Every row gives one point. The window is the flat piece filled in between its corners: a triangle in 3 columns, a solid with four corners in 4, and so on. A path goes straight from each point to the next, and from the last back to the first. After which points does the path pass through the window?

Window:
[[-22 -33   9]
 [-12  41   3]
 [  6 -37 -60]]
Path:
(1): [-47  31 -10]
(2): [-40 -30 -12]
(3): [  5 -31  30]
(4): [ -2 -33  -1]
(5): [-43 -17 -20]
(6): [-46 -12  25]
(7): [  8 -17  26]
(8): [27 39 14]
Through the window after points: 2, 4, 8

Window (6 x 6):
[[ -1  19   0  10 -18  -6]
 [-17 -26  -3   4 -48 -10]
 [  1  14   0 -30  -6 -31]
 [  2  19 -48   8  -3  -7]
 [  0 -27  26  26  57   3]
 [ 60 -40  29 -10   8 -34]]
Path:
(1): [  6 -22  29  20  22 -38]
(2): [ 11   3   5  -1  -8 -53]
(3): [ 22 -15  -5 -11 -19  -8]
(4): [  4 -20   7 -12  22  -4]
(5): [ 13   0  15  16  20 -41]
(6): [  3  -5  -7   5 -22 -28]
(7): [ 27   7   1 -47 -16   2]
(8): [ 13  11 -20  -4 -13   6]
(9): [-32  -1 -17  26  -9 -49]
(10): [  4  -4 -16  35  -5 -46]
(11): [  1  11 -24 -15  28  37]
(12): [ 28 -12  16 -17  33   4]
(13): [ 30  -6   4  38  17 -53]
(14): [ 27 -19   3   8   7 -45]
(15): [ 36 -27  40 -27  15  17]
(16): [ 13 -31  30  -5  22   4]
Through the window after points: 8, 10, 14

Window, 9 rows:
[[  2   0   8 -15  -8  11 -14 -11   2]
 [  0  -4  -5 -19  60  26  17 -13 -21]
 [ 19 -47  17  26  17  12  59  18  -1]
 [ 31   3 -21  -1  40   2  11 -18  19]
 [ 17 -12 -17   4 -17 -17  14  12 -35]
 [ 21 -11  34 -28   3  12 -19  48   4]
 [-18  15 -54 -19 -15   9 -53   8 -10]
 [ 20 -30   9   7  12 -29 -37   3  22]
 [-32  38 -10  -3  -1 -37 -21  31  -6]]
Path:
(1): [ -6 -14  -3 -26   4  -3  -3  12   7]
(2): [  7  21   3  13  35  10 -17   2 -10]
(3): [ 15  22 -10  12 -11  20 -27  22 -32]
(4): [ -9 -16 -25 -30  -1 -13 -21   9   7]
(5): [ 10 -34  -8 -37 -15 -15  -4  18  34]
(6): [ 16   9  10  19  -1  -8 -34  19 -17]
(7): [ 10  17  17  26  10   9 -12   6 -16]
(8): [ -9  -3 -12 -32  11  -2  18  25  -2]
(9): [-17   1 -21 -57 -13 -20 -30  14  16]
(10): [  9  20  -1  17  12   0 -37   9 -19]
(11): [ 31   5  -2  28   4  20  -5   8 -30]
(12): [-12 -12 -15 -32  -4 -32   8   7   4]
Through the window after points: 3, 11

Window (11 x 11):
[[-47 -54 -25 -35  21  -4 -28   5  -2   0 -58]
 [ 45   4  11  -7 -44 -26  -3  41  -7 -16  32]
 [  4 -45 -39  14  32  -9 -29 -14 -26  -9 -35]
 [ 12  60  -9   8 -37  31   1  19 -18 -25  32]
 [-19 -36  23 -33  36  13 -19 -32  -8 -17 -26]
 [-27 -45   0 -26  28   0  30 -10 -43 -17 -56]
 [-13  27  14  30 -42   4  27 -20  11 -22   8]
 [  4 -24  13  27 -16  27   3  38 -11 -13  15]
 [-15  27  47  12 -48  10 -12  -8 -38  -9 -16]
 [ 18  31  25  19   3 -24   2  56  -5   8  24]
 [ 47  23   9   8 -28  19   3  26   8  15 -10]]
Path:
(1): [ -2 -11   0   3   1  -9   1  -2 -18  26   5]
(2): [ -8 -22  -8 -12   6   0  -2   2 -10  20 -14]
(3): [  0  -9  14 -13  -3  15 -17   9  -2 -37 -42]
(4): [ 16  13  10  28  -3  -8 -10  43  -4 -23 -24]
(5): [  2  17  29 -17 -29  13  12   0 -22  33  43]
(6): [ -2  -3   4  10 -19   3   3  -2 -16   8  14]
(7): [  5  -4   0  18  -9  22  -3  26  -4 -34 -14]
(8): [ 12  -1  17  -6 -20   2  -6  29   3 -24 -18]
(9): [-21  -4  16  -3  -5  13  12   7 -24  22  26]
(10): [ -6  -7 -20 -11 -15  -8   1 -14 -30  14  21]
(11): [  9   2  39  17   1   6 -10  55   5 -48 -24]
(12): [ -2 -29  18   4   4 -10  -4  15  -3 -49 -44]
Through the window after points: 2, 4, 6

Window:
[[-29 -37 -14 -28  11  -5  13 -26 -24 -43 -23  32 -46   8]
 [-18  -9  -3  -9   7  -6 -12   3  31   7  26 -46   5   5]
 [ -6  24   1  26  31 -27  22   5  32 -19  19 -14   1   8]
 [ 22 -45 -26  34  17 -20 -17 -15 -19 -16 -47  -7  -7  -5]
 [  7   6  27  30   8  19 -26 -28 -23 -35  16   9  23 -15]
 [ 28 -10 -12  14   3  -2  30   8 -23  14 -27 -10   8 -39]
 [  0 -30 -11  12   9   7  -3  -4   7 -21 -35  15  38 -53]
 [ 35 -17  11 -19 -43 -12 -30   6 -22  14 -31   9  19  12]
 [  1  -9  -3   2  31   7 -24  31  33 -60  37 -18 -26  -4]
 [ -6 -27 -21 -14  -8  38  45 -37  11 -29   1  29 -10  42]
 [ -9  32 -17 -31  24  13 -11 -39 -34 -22 -38  32  -7  38]
 [ 16  -8 -15 -49  30  -2  31  -7 -11  15  -4  32  35  25]
 [ 37 -15  34  19   7  12 -17 -19   3 -12 -17  12 -29 -14]
 [ 24   8 -32 -30  -1 -23 -13   6  -3  37  10  29 -23  23]]
Path:
(1): [ -4 -26   2  -2   8  14  -7   6 -12   7 -11  19  -3  13]
(2): [-10  -8   6   5   8  24 -10  -2  -5 -13 -16  26   0  18]
(3): [ 25  16 -22 -27  12 -20  -2 -39 -17 -36   5 -10  -4   1]
(4): [ 50   7  -2   2  12 -13  -9 -50   0 -40  18  16  22  -9]
(5): [-22 -16  13   3  15  15   7  24  -3  15 -22   2 -17   9]
(6): [  2 -18   8  14   7  12  -9  16 -28   3 -24  26  -5   3]
(7): [ 20 -23 -21 -16   4  -7  -2 -30   3 -18 -15   1  -1  -4]
(8): [ 23   1 -19 -10   7  -2   4 -36   1 -47  -9  -6   3 -19]
Through the window after points: 2, 4

Window:
[[ -2  -6 -27  19   1  22 -16  -2  -2  -4 -19  -4 -14  -2]
 [ 13 -20 -21   6   7   4 -12 -11  -1 -12  10  18 -18  -7]
 [ 32  -3  39  18  -3  -1  -7 -17 -23  -9 -17   0   2  18]
 [ 60  13 -19 -31  -2  -9 -19   8  20  37 -30   1  14 -13]
 [-13   4   6   1 -17  -1  -8 -29  -3  24   1   2  -4  19]
 [-12  20  -7  19  10   5  -3 -14   9  16   8  -1 -26  -3]
 [ -2   8  -7   9  29 -17  -9  15  13 -40   0 -37   1   3]
 [ 12 -23  -9  23   9  -3 -22   3 -19   5  24  10  -1 -11]
 [ -4   1  -7  -1  26   0  -3  -3 -11 -12   1  11  23  13]
 [  4   3   7   5   8   8 -27  -3   5 -23   7  -3  -7 -17]
 [  1   8   3  51 -20  -9  -1  19  15  12  34   8  -6  11]
 [  6   6 -23   6  -3  16  14 -29 -28   1   2   8  19  -5]
 [ -3 -24  13  -5   7  -1  16   0   4  12  -8  10  -3 -19]
 [  2 -13  -9  -2  -3   8  -2  21 -11   8   7   7 -21   3]]
Path:
(1): [ -3   9   9   2  -2 -12   0  -5 -15  -6  -5   6  -1   2]
(2): [ 17 -15  -6  12  10  19  -9 -12   0   7   1   2   5   3]
(3): [ 27 -20  13  12   5  10   3 -25  14  12  14 -10 -10  22]
(4): [-3 11 -7 11  0 -4 -7 10 -3 -7 -3  6 -1 -9]
(5): [-10  20 -10  20 -16 -15  -9   5 -21 -15  -5  17   0 -16]
(6): [ 13  -9   3   8  10   5 -10 -15  -1   6   5  -2   2   7]
(7): [ 10  -6  -4   2   2  40   1  -8   8   2   8 -14  17   9]
(8): [  3  -6  -6  14   6 -27 -14  -1 -17  -1  -4  19 -18 -20]
Through the window after points: 1, 7

Window (14 x 14):
[[ -8  22 -31 -33  11  42  -7 -20  12   3  28 -13 -13 -12]
 [  6  -7 -25 -31  43  48  -1   0   7  20  -8   8 -36   0]
 [-16 -33  14   9 -20 -37  -3 -22   1  13 -45  -3 -31 -13]
 [-15 -23 -19   4  23  35 -25 -19   3  19  21 -14 -27  20]
 [ 20  -4 -29 -14   3  26 -19   7 -24  26   9 -13 -14  -1]
 [-24 -16  36   7  -3 -31  -9 -20 -25  18 -18  34  -7 -12]
 [ -4 -10  60  10  -9 -35  24  16   8 -23  18  -9  -1   1]
 [  6   3  33  35 -16 -23  -3   1   3 -25   3  24 -30 -13]
 [ -3 -18  11  11 -18   6   0  21  16 -37  11  15  26   1]
 [ 29  -6  41  22  -3  -1  10 -21  11 -31   7  -3  22   1]
 [-20 -17  10  38  -1 -16  26  -9 -28 -13 -14  -1  -5 -12]
 [ 10  27 -36  14  31   1 -13  19  26  14   9   2  23  -4]
 [ -7  21 -15   1  20   7 -27   7 -11 -18 -17 -13   4  21]
 [  8 -18 -40 -33  24   7  -2 -25  -4   2  23   7 -31  18]]
Path:
(1): [ -6  -1  16  15 -15 -10   4  -2   7   2   1   9 -14  11]
(2): [  1 -23  16   0  11  -9  -6   3  -9 -27   0   0   4 -29]
(3): [ -6 -21  -9  -6   7  -5 -16 -11  -2   2  -7  -8 -23  -9]
(4): [  1   4  15   8  -5  -3  26 -13   7   6 -19  26  -9  19]
(5): [  8   8 -13  -5  -9  13  11 -16   5   9   6   1 -10  26]
(6): [ -8 -14  -2   5  25   6 -17   6   5 -22  12  -8  -3 -21]
(7): [-16 -10  -7 -14  10  13 -13   0   4  -7  13  -1 -17 -25]
(8): [ 14  27  -5   4  -2  12  11 -31   0  10   5   3  -6  23]
Through the window after points: 1, 3, 7

Window:
[[ 11   7  14  11  14  46  -5   9  36   8 -19  45  14 -14]
 [ 35   5   2  21  26  23   6 -22  26 -26 -39  42   8  -2]
 [-10   2  15   6  10 -18 -35   0 -11 -12  16 -31 -21   3]
 [ 21 -17  26  -9  22 -10 -17 -15  -1  15   1 -49   4 -12]
 [  1 -17   5 -23  11 -15  -2  13  10  -3  10 -41 -17  31]
 [  7 -40  -5  -4 -18  17  -1 -24  -9  -5  -3  24   4  -5]
 [ -2  -4 -19  18  13   3  18 -14  24  12 -43  55  26 -32]
 [-15 -14  10 -12  11  13  15 -10 -47   9 -10  -1  -5  11]
 [ 13   4 -10  20 -36  19  21 -11 -15  13 -37  24  24  -5]
 [-21  -8  -4   4 -11  17  10 -56  -9  13   3 -19   9  18]
 [-10 -15 -14  -6  13  17  -3   4 -22 -19  15 -45  12   1]
 [ 14 -13 -31  10   9  11 -10 -23 -20  32  -3 -10  -9   8]
 [ 35  19   4  13  17  13  24 -11  27  -7   9  60  22 -16]
 [  5   8 -14 -30  -5  10  -3 -32  -7   7 -10 -19 -17 -17]]
Path:
(1): [  8  -2   9   9  -4  28   8 -15   1   9  -9  -7 -11   0]
(2): [  4 -14 -27 -11  22 -13 -13 -30 -25  -8   4   7  30  19]
(3): [  1  -4  -9 -41  11  16 -17 -23  -4   2   4   6  21  14]
(4): [  0 -13   0  46  -3   3  24  -4  -2   2  -8 -36 -22  -6]
(5): [  6 -14  11  23   1   6  24 -21  12  16  22  -1 -25 -22]
(6): [ 18  18 -16 -31  11  14 -16 -14  -3 -14 -31  13  22   7]
(7): [ -6   7  11  -3 -17   6 -26 -27   5  -3   7  17  50  23]
(8): [ 13  -9   3   2  15  21   6  -4  -2   4  -9   0 -17  -9]
(9): [ 21 -15   5  10  16  20  15 -21   8  -6  -7  14  -3  -9]
(10): [ 10  25 -13   6   8   5 -27 -16   9  -3 -43  16  25  14]
(11): [ -6  24  -5 -31   6   6 -29 -18 -13  22 -12 -14  35  11]
(12): [ 20 -36   6  33  17   5  31 -11  20 -11 -18  21 -19 -25]
(13): [-16 -21  -2  14 -12  15   7  12  -4   2  -7 -18 -19  -4]
(14): [ 43   2   1 -28  27   2 -17 -52 -12   0   7  -5  32   8]
(15): [  4  -1   4  -9  -2   6 -10 -12  -6   0  -6   9  10   7]
(16): [  3  -9  -1   9  10  18  24  -8   6  -1 -20  -4   2 -15]
Through the window after points: 3, 5, 9, 11
